Each row is a point. The last column is the point's height on a tilted bowl or saddle (a function of degree 2), plus a little noise. Along how many of its main directions does it bend up, bend down or stay straight?
(in the rows, 128 means zero)

Points (18 x 4)
[[117 100 138 117]
 [138 130 130 134]
 [131 146 109 123]
 [134  87 135 127]
 [116  97 149 116]
 [147 114 110 134]
 [101 136 140 104]
 [ 88 103 113  84]
 [113  99 164 113]
 [ 60 135 175  45]
 [207 145 120 147]
 [159 102 108 136]
 [129 151 171 121]
 [158 137 143 145]
 [119 109 120 117]
 [147  86 129 133]
 [ 90 165 115  82]
 [115  89 162 113]]
Directions: 0 up, 3 down, 0 straight

Points (16 x 4)
[[144  98 132 112]
 [150 112 134 115]
 [149 124 156 123]
 [ 99 117  84  82]
 [126 137  96 113]
 [140 143  82 109]
 [129 118 160 142]
 [152 126 111 113]
 [126 109  54  44]
 [106 118 123 123]
 [115 129 159 148]
 [107 165 116 121]
 [149 134 154 128]
 [159 171 123 142]
 [140  89 189 148]
 [127 180 168 124]]
Directions: 1 up, 2 down, 0 straight

Points (18 x 4)
[[ 97 107 105 114]
 [135  99 103 150]
 [166 119 131 135]
 [150 112 110 148]
 [153 127  86 161]
 [110  96 102 129]
 [123 167 136 113]
 [119 104 144 146]
 [100 150 177 152]
 [ 85 105 175 200]
 [146 128 160 120]
 [172 110  97 181]
 [102 131 131 119]
 [106 125 167 151]
 [155 144 165 100]
 [150 127 111 137]
 [114 149 111 112]
 [115 182 191 135]]
Directions: 2 up, 1 down, 0 straight

Points (24 x 5)
[[143  94 128 134 115]
 [106 129 135 145 116]
 [125 129 128 203 102]
 [180 168 124 162 103]
 [145 139 146 102 111]
 [148 133 142 123 120]
 [104  98 119 154 109]
 [137 135 170 125 118]
 [132  82 136 131 110]
 [110  71 115 141  98]
 [174 115  98 153 108]
 [110 130  98 123 101]
 [126  77  89 148  98]
 [ 85 149 107 153  98]
 [ 96 101 130 121 102]
 [137 116  93 127 106]
 [145 121 138 139 123]
 [134 142  84 124  94]
 [ 93 110  80 136  87]
 [130 120  82 153 101]
 [132 169 108  97  87]
 [117 117  76 100  76]
 [146 114 220 141  90]
 [135 138 173 100 108]]
Directions: 0 up, 4 down, 0 straight

Points (24 x 5)
[[159 115 144 161 119]
 [170  81 138 127 111]
 [132  99 107 114 127]
 [128 110 126 153 125]
 [137  63 155 113 135]
 [ 98 154 183  92 181]
 [105 106 117  82 159]
 [123  92  87  99 133]
 [119 124 154  55 189]
 [105 147 137 110 149]
 [148 112 138 118 128]
 [129 165 143 131 146]
 [108 133 148 113 148]
 [ 96  81 134 157 130]
 [108 123 137  97 153]
 [148 150 144 138 138]
 [141 161 136  77 149]
 [121 144 166  42 208]
 [107 129 156 137 140]
 [137 124 125 152 127]
 [ 95  99 131 141 138]
 [115 114 182 152 125]
 [167 125 106 130 114]
 [ 80 120 128 135 150]]
Directions: 2 up, 1 down, 1 straight

Points (46 x 7)
[[155 103  97 124 147 161 136]
 [ 99 148 137 166 142 130 121]
 [116  74 151 143 153 149 145]
 [141 130 102 157 101 140 125]
 [144  88 125 128 127 155 139]
 [128  68  94 140 143 108  79]
 [128  97  96  68 169 102 121]
 [120 137 113  96 131 131 143]
 [131 139 122 138 130 113 134]
 [146 103 140 119 145 137 157]
 [147 131  93 149 134 164 134]
 [124 122 107 114  95 108 119]
 [149 115 116 102  93 160 127]
 [126  88 164  80 118 146 121]
 [ 72 134 142 121 112  89  93]
 [143 142 129 104 141 141 157]
 [156 145  91 134 108 133 120]
 [170  95 104 109 134 132 120]
 [114  99 136  94 147 117 136]
 [130  99 178 105 208 101 134]
 [154 105 152 173 171 102  96]
 [118 140 128  86 105 119 134]
 [139 133 118 155 111 111 122]
 [111 132 132 101 149 115 145]
 [115 199  93 191 139 160  57]
 [137  95  84 134 141 128 105]
 [141 106 163 108  94  52  69]
 [108 124 138 157 161 129 136]
 [104 101 100  83 103 116  87]
 [128 189 147 130 114 184 138]
 [110 119  53 157 141 134  61]
 [116 116 125 129 163 123 146]
 [103 184 140 131 128 134 120]
 [151 154  64 109 143 131 107]
 [117 110 148 152 152 141 152]
 [154 145 150 136 100 158 150]
 [167 159 126 163 101 139 115]
 [156 124 144 107 126 107 137]
 [102 123 156  66 159  56  94]
 [121 145 137 158 152  92  97]
 [109  69 117 129 126  74  62]
 [126  95 145 149  88 131 125]
 [127 134 158 107 168 133 160]
 [135 126 158  91 110 182 153]
 [104 164 109 150 102 137 122]
 [ 82 127 139  73 163 170 130]]
Directions: 0 up, 4 down, 2 straight

Points (45 x 7)
[[149 130 137 117 140 123 126]
 [126 154 143 169 133 121 134]
 [ 87  81  95 101  90  96  75]
 [144 143 126 128 118 129 135]
 [126 115  55 169 137 193  38]
 [ 78 138  96 122 129 154 132]
 [111 158 142 160 147 150 148]
 [106 113 165 144 118  95 149]
 [107 153 116 112  87 130 151]
 [134  67 169 133 138 119 112]
 [147 137 164 104 118 153 129]
 [117  99 151 156 118 111 123]
 [122 153 147 134 142 126 146]
 [131 145 154 156  94 145 138]
 [ 73 160 142 144 148 100 161]
 [164 154  93  89 141  99 133]
 [ 82 115 150 124 121 173 132]
 [122  89 130 136 120 118 107]
 [109 122 130  92 130 152 139]
 [150 126 158 122 128 131 126]
 [162 107 110 112 176  92  89]
 [ 77 143 165 146 181 127 151]
 [ 70 162 116 186 122  61 133]
 [153 135 157 136 118 128 124]
 [146 117 176 145 129 150 111]
 [ 96 139 119 122 136 115 136]
 [ 97 156  86 112 131 141 151]
 [110 182 103 123 121 137 177]
 [ 48 136 144 158  88 150 165]
 [ 99 135 131  60  45  93 102]
 [127 109 113 145 125  93 104]
 [149 121 146 122  87 170 108]
 [ 61 173 131  93 165 131 184]
 [150 146 159 178 149 117  97]
 [143 111 120 150 134 126 100]
 [171  99 142 151 123 111 103]
 [103 147 117 130 132 136 146]
 [165  95 184 147 126 163  79]
 [134 145 128 111 124  92 133]
 [ 92 116 116  87 148 144 126]
 [149 156 108 153 138  99 111]
 [168 169 101 113  77 144 142]
 [129 121 115 118 153 132 119]
 [102 163 111 163 112 101 146]
 [118 147 115  93  99 149 149]]
Directions: 2 up, 3 down, 1 straight
